Each row is a point. Each copy is the shape, with its points in the same order, turned, moved and blurred by noise. Say if it was mirrored as well.

Shape:
-35 -6 -20

7 12 -3

15 -12 34

-12 -18 -9

-9 -22 -16

2 0 -23

-27 -45 -4

8 -7 10

35 19 32
Copy 1 (9 x 3):
-43 -19 -13

-1 6 -8

20 -15 28

-13 -30 -11

-14 -34 -19

-6 -7 -24

-25 -59 -4

8 -13 4

34 18 21
Copy 1 is: only turned
Copy 2:
-38 1 -8

7 9 7

14 -23 37

-18 -15 -3

-16 -19 -10

-1 1 -15

-37 -41 -1

6 -12 16

39 4 39
Copy 2 is: only turned
Copy 3, 9 rows:
1 -38 -21

7 5 7

18 -9 44

-5 -32 5

-12 -32 5

-12 -10 -3

-10 -60 13

6 -12 22

23 23 37
Copy 3 is: mirrored
Copy 4 (9 x 3):
30 36 5

-6 5 1

2 -23 35

31 7 5

34 5 -1

14 7 -12

60 4 18

8 -9 13

-32 -27 21
Copy 4 is: mirrored

Shape (8 x 3):
4 -47 16

-35 45 -8

17 -47 4

4 5 5

-27 -4 -21

20 -18 -14

-17 -4 -2

-6 4 -2
Copy 1, 8 rows:
18 -44 8

-41 38 20

26 -40 -12

5 6 6

-32 -7 -4

12 -11 -23

-16 -5 7

-9 5 2
Copy 1 is: only turned
Copy 2, 8 rows:
11 -43 15

-60 25 -10

28 -33 8

-18 -11 -12

-16 13 18

20 -9 -9

-20 -3 9

-16 -2 -5
Copy 2 is: mirrored
Copy 3:
-9 -49 -13

-25 50 15

-5 -47 -28

4 1 -2

-32 10 -20

5 -15 -34

-20 0 -8

-11 5 -6
Copy 3 is: only turned
Copy 4:
12 -51 -12

-9 45 -35

12 -49 7

15 2 -10

-25 1 -18

6 -16 17

-5 -4 -21

4 3 -13
Copy 4 is: mirrored

Shape:
-16 -21 6 -11

4 -25 -12 35

-28 60 16 6

-4 -9 -22 -10

-18 13 -37 2

8 -23 -2 -10

18 18 32 -12

-12 -4 27 -11
Copy 1:
-4 5 20 1

20 -15 3 36

-39 41 -53 15

19 11 6 -1

23 38 -17 13

12 -12 15 -4

-36 -17 -28 -17

-30 -1 4 -6
Copy 1 is: mirrored
Copy 2, 8 rows:
-15 -11 26 -15

8 -36 -3 16

-24 53 -9 30

-6 -11 -9 -19

-29 2 -31 -7

14 -13 12 -17

24 38 15 2

-2 16 31 1
Copy 2 is: only turned
Copy 3 (8 x 4):
33 12 12 1

14 1 -11 43

-43 39 24 -17

24 19 -16 -5

2 35 -30 -1

30 -7 0 0

-11 -16 26 -24

13 5 29 -5
Copy 3 is: mirrored
Copy 4:
-24 13 -13 8

-1 -16 -29 30

13 -17 51 -19

-20 -6 -26 -17

-20 -40 -13 -15

-9 10 -35 -2

29 30 4 -14

-6 28 8 2
Copy 4 is: mirrored

Shape:
7 22 2 28 35 -13

7 44 -11 14 31 26

23 23 -21 23 34 -5

-13 -5 19 20 -12 24

8 45 25 -38 -30 -4

18 6 20 -21 -13 -36

14 0 32 -13 24 -7

-16 16 -11 -26 -12 -31

-15 -25 -25 10 -18 10
Copy 1:
12 23 1 41 10 -13

-2 38 -20 32 -12 24

26 24 -21 34 4 -6

-18 -12 27 6 -18 14

-25 53 18 -43 -4 -7

6 20 21 -28 23 -30

7 18 22 1 34 7

-27 14 -12 -20 15 -35

-9 -37 -10 -10 -17 -4
Copy 1 is: only turned
Copy 2, 9 rows:
-6 -51 14 -1 -15 -10

-25 -56 -8 -22 -7 24

4 -55 -15 -14 -16 -6

-7 3 11 14 7 26

-29 22 11 -44 -45 16

7 17 16 -30 -37 -22

5 -10 31 -32 2 -10

-27 15 -14 -18 -25 -32

-1 15 -31 17 14 1
Copy 2 is: mirrored
Copy 3, 9 rows:
22 -8 -13 30 6 36

16 29 -9 9 4 57

33 13 -29 23 9 34

-1 7 30 -1 -3 4

-10 -8 -12 -34 -60 29

10 -36 -24 -13 -35 -2

27 -37 0 -15 -3 27

-25 -13 -41 -11 -18 4

-5 22 -7 -7 17 -26
Copy 3 is: mirrored
Copy 4 (9 x 6):
20 -12 7 27 36 3

42 -8 -9 11 22 36

26 -5 -18 35 38 11

-7 6 8 2 -26 10

48 38 -4 -40 -2 -21

9 34 -6 -10 20 -43

-4 24 11 -11 37 -4

17 -1 -29 -24 13 -42

-17 -3 -41 8 -23 -6
Copy 4 is: mirrored

Shape:
-32 5 43 26 -16 -24

25 -14 -12 -16 13 -4

8 -17 3 -2 15 29

-34 15 12 -2 -24 -11

-3 -18 -8 6 21 22

0 -6 -33 8 9 -10

9 -10 4 15 -2 19

-4 3 21 26 -28 -13

20 3 -16 -8 44 9

27 44 -10 30 -32 -18
Copy 1, 10 rows:
-17 9 36 60 12 -3

15 -18 -6 -13 -15 -5

-8 -23 5 -10 -14 25

-33 18 23 23 8 -16

-8 -21 -6 -1 -1 26

0 5 -30 -3 6 1

-7 -2 8 5 -17 31

-10 23 17 41 -13 5

18 -17 0 -34 12 11

19 58 10 10 -21 -6
Copy 1 is: only turned
Copy 2:
4 36 31 39 11 7

15 -26 -13 -20 -12 -6

-7 -18 -13 -14 -6 28

-7 31 38 -7 -3 -2

-21 -5 -21 -13 -8 20

-10 11 -19 -24 -11 -20

3 4 -10 -8 -13 22

27 37 13 14 -14 10

-6 -26 -29 -33 17 -1

52 51 -7 -29 2 -12
Copy 2 is: only turned
Copy 3:
-21 20 -10 26 -53 -29

18 -29 24 -9 4 -5

-5 -26 21 19 17 1

-28 8 -17 -6 -35 -9

1 -28 17 23 4 16

25 -24 -6 1 -12 11

-6 -18 0 25 10 -16

-3 2 -20 14 -21 -37

30 -7 30 2 13 20

28 13 -44 -14 7 -32
Copy 3 is: mirrored
Copy 4 (10 x 6):
16 19 16 58 -11 -35

-20 -13 -23 -7 20 -9

-33 -10 -1 7 -2 11

30 0 14 19 -20 -24

-24 -20 5 16 7 13

13 -24 -19 12 20 14

-18 -5 -16 28 -7 10

12 9 -20 47 -20 -22

-23 1 -5 -12 36 19

32 28 -56 24 -13 6
Copy 4 is: mirrored

Shape, 11 rows:
2 16 -23 28 -6 23 13 7

-22 15 -7 12 -19 -8 -13 -14

32 5 -6 -30 35 -22 23 -3

30 26 0 -16 -9 -26 7 2

38 21 -18 -9 -25 -9 21 0

-12 -3 1 -23 21 22 20 -7

0 -2 -7 -35 11 -36 50 33

-6 -3 16 21 -5 18 10 11

33 18 -10 -29 31 17 -2 12

26 -4 25 11 7 -19 -10 -12

-11 -25 -20 -9 -5 1 -9 2
Copy 1 (11 x 8):
26 0 -29 15 24 4 2 -7

-5 -7 -6 15 9 -12 -28 -32

35 22 -1 -49 -27 -8 8 -17

18 34 -10 -9 -33 -7 -14 -25

24 34 -23 10 -24 10 9 -32

-8 -8 -5 -35 8 1 17 -5

12 20 -18 -35 -30 -52 35 -18

1 7 2 10 22 -10 6 8

26 1 -13 -35 -29 21 2 12

25 24 35 -6 -4 -8 -18 -8

7 -30 8 3 -10 -11 11 -23
Copy 1 is: only turned
Copy 2, 11 rows:
-17 -12 -27 9 -1 34 18 19

-17 1 1 14 -30 8 -5 -7

0 31 7 -14 34 -19 12 45

4 24 6 -19 -20 -2 1 41

8 12 -23 -21 -21 2 8 41

-5 27 -5 1 28 3 24 -10

-2 22 26 -6 9 -24 60 40

5 -12 10 4 2 40 18 -4

-16 28 -4 -29 35 10 -1 29

19 -1 25 -1 3 7 -22 20

-13 -15 1 -7 4 -13 10 -11
Copy 2 is: only turned

Shape (13 x 8):
31 25 -14 -17 5 0 -16 21

29 -19 0 16 -5 -8 29 -7

-19 8 28 37 12 32 -24 -9

-9 -38 1 18 20 -20 -14 35

37 -4 -8 4 -35 7 -19 31

-25 8 -6 -4 -10 22 -23 0

-3 -25 -8 0 4 21 7 -19

37 -34 -17 29 0 3 9 -8

2 -37 -6 -17 -24 -1 -29 -2

21 -17 1 0 -10 1 21 28

-23 -29 2 29 18 -27 1 37

23 22 -16 38 21 -29 -35 -19

31 11 -21 41 6 13 7 -27
Copy 1, 13 rows:
42 -8 -27 -9 4 5 -8 -9

15 7 14 16 -16 -30 16 -27

-11 31 15 14 16 0 -3 44

6 -23 3 33 -41 -15 -23 22

60 -8 19 -15 -23 5 6 0

-10 1 5 -20 3 27 -5 18

-13 -2 20 16 3 5 -1 -21

19 -13 28 37 -8 -16 23 -25

6 -30 38 -16 -13 2 -18 -7

29 8 9 9 -36 -8 2 -24

-6 -13 -7 26 -52 -22 -10 27

21 -29 -17 12 29 -34 22 32

14 2 1 22 26 -11 50 -7
Copy 1 is: mirrored
Copy 2:
4 37 -3 -24 -9 -8 24 18

39 -9 5 -6 27 8 12 -10

-4 15 -3 48 16 -42 -4 -12

11 -32 -15 -7 2 -44 33 -6

44 19 -25 -10 -14 -11 11 38

-14 16 -26 10 -18 -16 -9 -13

13 -2 -13 14 -5 7 13 -41

50 -1 -17 4 29 1 28 -18

32 -2 -29 -17 -29 -24 -1 -28

27 -17 1 -3 -3 3 17 19

-3 -43 -12 -11 20 -41 21 6

8 47 -22 -20 50 -41 14 -10

24 34 -20 16 48 10 13 -17
Copy 2 is: mirrored
Copy 3:
21 29 34 -9 4 4 -12 3

25 -3 -12 11 32 -7 9 -30

-25 26 -33 26 -15 -1 11 24

24 -9 -26 6 16 -5 -45 25

34 33 11 11 1 35 -25 -28

-16 11 -2 -7 -7 34 -2 19

10 -9 -15 10 20 21 25 5

48 8 -30 11 24 3 12 -12

30 -17 -8 -5 -17 41 -11 -7

15 2 10 21 27 8 -21 -18

3 -13 -33 3 31 -11 -53 14

22 39 -28 -34 -11 -24 0 2

17 37 -25 -10 26 -10 34 -16
Copy 3 is: mirrored

Shape:
17 -12 15 13 15 -36 14 23 39

6 17 9 4 7 -25 -9 15 -12

-3 2 4 22 -31 20 13 -8 -34

19 -31 -17 -8 13 -5 42 -24 -13

-36 -23 23 -24 12 -10 -24 -29 16

24 5 19 21 9 7 20 -13 14

-24 10 -26 3 -14 14 -6 27 -5

-14 -14 -15 -35 -3 -2 16 -40 -13

-25 -1 0 3 -53 14 -2 -41 44

2 0 -16 27 3 15 7 3 4

27 10 12 33 1 -6 -28 1 -2

24 -9 2 -11 13 1 42 0 17

9 -37 -16 -10 7 36 -27 13 -5
Copy 1, 13 rows:
-2 -46 5 -1 -10 -21 21 -18 26

5 -12 -26 1 -17 2 1 -9 -11

-11 18 10 35 4 -1 -16 20 -34

5 -7 17 -9 25 -47 -35 10 -1

-27 -33 26 -30 -30 14 -44 -20 -14

5 3 27 5 4 -14 13 -16 -1

-23 -15 -16 6 18 32 -9 24 -11

-20 8 14 -27 0 -17 -59 13 -6

-60 13 47 13 -15 22 -28 4 25

-10 -7 6 15 29 8 -4 -5 -2

19 -3 -3 30 -8 16 0 -33 -2

7 -10 23 -18 14 -30 4 12 15

24 -34 21 4 25 37 -41 14 -7
Copy 1 is: mirrored
Copy 2:
6 -9 33 -20 21 -9 37 17 40

-6 4 -1 7 16 -15 6 20 -1

-21 -9 7 22 -14 43 -10 10 -14

4 -11 20 -37 -23 19 24 -26 -17

-8 32 8 -13 42 16 -16 -39 18

13 8 23 12 7 22 36 10 6

-40 0 -26 -4 2 21 -4 17 13

-11 26 10 -25 -12 16 -9 -37 -19

-25 45 27 16 -16 47 -15 -18 47

-18 -6 -9 8 1 28 29 4 12

24 -3 -7 35 16 3 14 18 19

5 11 27 -31 -11 20 35 9 -3

12 -8 -42 -21 17 42 -6 -2 15
Copy 2 is: only turned
Copy 3:
15 -2 -3 -3 -5 -24 52 19 35

8 13 -27 -6 17 -13 27 18 -15

-2 6 -25 25 -14 33 -22 23 -13

20 19 20 34 -35 -20 -6 -9 -7

-23 -24 28 -4 29 4 19 -27 -13

29 11 -12 1 -9 18 14 2 18

-18 16 -13 7 32 -6 -25 34 3

-20 21 25 17 -10 -2 -9 -26 -27

-58 -4 -3 8 -1 37 -4 -23 34

15 5 -19 21 7 2 -15 11 19

24 -16 -48 -5 8 1 13 2 4

22 28 19 1 -21 -8 10 4 20

9 -28 3 -13 9 -24 -47 9 1
Copy 3 is: mirrored

Shape:
-20 -20 -2 10 37 -10 17 25 12 -12 22

-4 -15 27 13 22 -53 -24 11 21 -21 -2

-7 40 -27 8 -23 16 6 -8 -15 18 9

-2 -3 -22 -26 -22 31 -22 -16 -22 1 5

-11 -19 -14 8 -6 17 -7 0 -4 2 12

-24 -29 -11 13 4 2 20 -15 7 19 15

-2 -23 -5 29 29 -25 -8 27 -4 18 6

-7 33 2 -13 -14 31 -15 -17 5 21 2

-5 -12 -13 33 7 -13 -21 19 43 -14 0

8 -29 7 25 31 0 -8 15 20 10 13

6 16 -45 -30 -3 5 -10 -15 6 17 -5

11 -16 8 16 31 -11 -5 39 19 -8 18

29 -3 -3 26 14 -23 -29 -11 2 -24 6

3 -13 6 27 30 -11 -5 18 9 -21 -37

1 12 -28 -20 -39 24 9 -14 -15 -7 14

2 32 -25 -5 10 32 12 -35 2 7 11

21 1 -11 -17 -32 19 21 -14 2 20 2
Copy 1:
1 -13 10 19 17 -24 13 27 23 -21 27

-12 -20 17 20 31 -54 -20 -10 21 -4 -5

-2 29 -42 -20 -34 -1 -5 7 -4 5 14

9 -5 -26 -30 -20 18 -22 11 -25 -17 -11

8 -6 -13 -5 -13 -14 2 21 -5 -23 -3

17 -4 -11 -8 2 -18 37 10 -3 -19 9

3 -13 8 35 10 -39 2 20 -9 11 23

4 47 -20 -31 -6 8 -21 0 -7 -5 -12

22 -4 -11 22 4 -48 -8 16 33 -10 -12

29 4 17 30 16 -31 -2 19 -4 -21 11

21 0 -49 -22 7 14 -22 2 2 11 7

18 -6 21 33 11 -31 -19 30 20 -14 24

2 -12 -15 31 4 -37 -39 -19 -1 -26 1

-5 -13 6 57 15 -11 -7 4 25 0 -13

6 2 -30 -34 -38 22 -9 2 -1 -16 6

8 41 -38 -14 3 24 0 -6 -1 -24 19

28 6 -10 -23 -32 18 1 -13 -3 4 7
Copy 1 is: mirrored
Copy 2, 17 rows:
-10 -4 8 31 22 -12 3 33 1 -28 10

-12 -3 27 12 -27 -36 -21 14 9 -49 -3

-4 53 3 -10 -3 19 15 -7 -19 25 16

13 1 -3 -32 6 10 -12 -5 -33 32 7

-1 0 -8 11 2 -4 -10 10 -16 18 8

-27 -2 -11 26 22 -18 3 -2 -1 13 17

-12 14 25 32 4 -41 -4 31 -3 -2 -14

12 24 16 -19 -4 27 -4 -17 3 29 20

11 20 -13 36 -18 -15 -31 20 12 -22 0

14 -1 19 39 3 -32 -9 19 12 -3 8

10 37 -7 -33 28 -1 -13 -11 -2 14 -4

17 5 19 26 0 -29 -3 44 7 -22 5

23 18 13 10 -20 -39 -20 -4 -25 -28 6

13 -2 13 32 -10 -11 -2 5 0 -33 -37

8 17 -27 -32 3 14 12 -4 -28 23 21

18 33 3 1 28 21 11 -30 -13 12 26

13 14 -16 -27 4 -10 26 -10 5 30 15
Copy 2 is: only turned
Copy 3, 17 rows:
-25 -25 -25 -18 37 -11 1 2 11 -18 8

-24 -25 19 8 24 -47 -33 4 24 -20 -4

-2 60 0 -7 6 17 11 10 2 19 7

-12 33 -6 -17 -28 23 -21 -17 -20 11 -2

-19 2 -11 0 -1 17 -3 -4 -2 4 0

-22 -11 -16 -7 10 9 20 -13 17 24 -3

-2 -20 -23 12 43 -18 -17 10 4 9 -5

-8 44 18 -23 -2 31 -21 2 12 15 -3

-26 -13 -8 21 6 -8 -16 31 36 -21 7

1 -35 -15 6 28 9 -26 4 22 -4 2

-4 42 -28 -29 -24 -5 -19 4 19 22 -5

4 -27 -13 -7 30 -9 -21 20 12 -23 15

8 7 2 28 5 -21 -31 -12 20 -25 5

1 -12 -5 8 21 -21 -14 18 15 -36 -38

-5 42 2 -21 -33 15 13 -8 -13 9 13

3 52 -11 -25 1 27 5 -20 29 2 1

20 18 7 -23 -27 12 11 2 7 26 8
Copy 3 is: only turned
Copy 4 (17 x 11):
-17 -8 13 11 34 -18 4 32 14 -11 10

-13 -18 22 27 21 -18 -56 21 -11 2 -10

13 28 -27 -37 -24 -8 10 -5 5 -4 -4

11 -10 -41 -18 -22 37 5 -1 -3 0 8

-14 -15 -11 -12 -5 11 6 3 3 -15 7

-12 -23 10 -6 5 -11 18 -19 19 -10 13

-23 -27 3 -5 28 -32 -4 16 -13 -7 -18

15 20 -3 -32 -23 28 1 -6 -1 17 -2

-34 -10 16 -4 5 -4 -32 23 22 -22 -28

-16 -28 26 -8 29 -3 -2 18 -3 -17 -18

23 -6 -36 -21 -11 12 -3 1 31 20 -21

-12 -17 21 -1 28 -11 -9 48 -2 -15 -13

10 -10 -7 0 19 2 -46 9 -11 -35 -27

-22 2 7 35 21 -3 -10 18 -11 -13 -41

26 5 -35 -15 -37 17 10 4 15 -15 15

30 27 -13 -27 5 21 12 -16 25 -6 -5

35 -12 -7 -14 -39 8 23 -1 10 -7 -7
Copy 4 is: mirrored

Shape, 15 rows:
7 11 30 -33 5 -10 4 0 1 -11 -11

-2 11 10 1 -4 -1 1 15 1 -14 9

-5 5 14 -10 1 -18 -6 -9 0 -13 5

-9 -22 -3 -10 -11 -2 -1 -6 1 -2 7

-3 2 28 6 8 -18 -9 33 -8 14 10

4 6 -7 -22 0 -7 -3 -1 -4 -13 4

12 -19 -6 -7 9 -18 10 -12 0 -10 -38

-7 12 1 7 0 10 -6 4 5 4 -1

-8 5 -1 -4 -12 -13 -5 7 0 17 -18

-8 14 -7 -13 6 -14 5 -3 7 -7 15

26 -12 -7 -14 -7 3 -11 -14 2 16 -17

16 14 -5 5 -11 9 25 -5 4 -4 10

-8 1 3 -10 5 21 4 -11 -1 6 13

-2 8 56 -14 3 -7 -8 -8 0 -2 12

-9 8 -5 0 -4 -12 -8 -11 -34 8 1
Copy 1, 15 rows:
-25 4 32 -7 4 -4 -10 -31 -6 -15 5

-13 -12 21 6 -1 -5 8 -3 2 0 23

-9 4 19 -4 8 -7 -5 -12 19 -15 15

4 10 14 -21 11 -7 12 10 3 -14 7

2 -21 30 16 18 -34 1 -9 0 7 8

-11 5 2 -4 0 -7 -7 -6 -1 -18 16

-9 -4 0 -20 3 0 11 -25 10 -23 -31

-7 -1 10 8 5 4 3 8 8 11 3

-16 6 14 2 -1 -23 2 8 8 5 -15

-8 8 -1 -7 -3 -11 -4 -9 10 -2 27

5 5 10 -13 -6 4 -15 6 -8 -14 -27

3 -4 10 -7 -34 9 8 -4 4 5 14

6 14 12 -5 7 16 7 -2 -9 9 16

-3 4 60 5 16 1 -12 -26 9 -2 19

9 23 2 21 0 -16 7 -2 10 -13 -1
Copy 1 is: mirrored
Copy 2 (15 x 11):
0 3 9 -17 23 -40 5 2 -8 -5 4

6 -2 13 -8 -4 -3 8 13 -7 -5 14

-6 -3 0 9 7 -21 1 2 -7 -7 10

7 -6 -10 7 3 -7 -5 -3 7 18 28

9 -21 30 -7 -10 -6 -12 0 -27 8 -6

-1 7 -12 -8 18 -5 0 7 -6 -3 16

17 3 -31 -3 14 -27 12 0 10 20 -17

-4 2 10 -7 -10 5 0 3 11 0 5

-11 -4 -7 -17 -13 -13 -10 2 -1 18 -1

-11 -12 -10 -6 9 -1 4 -4 -2 -12 16

14 27 -19 -11 6 -14 -20 -12 9 17 2

9 16 -8 -16 -12 3 22 -16 0 -9 20

-2 7 12 -4 11 6 3 -15 15 4 23

-4 2 37 8 5 -40 -4 -12 -12 -8 13

-22 14 -4 8 2 5 3 -4 -18 22 4
Copy 2 is: mirrored
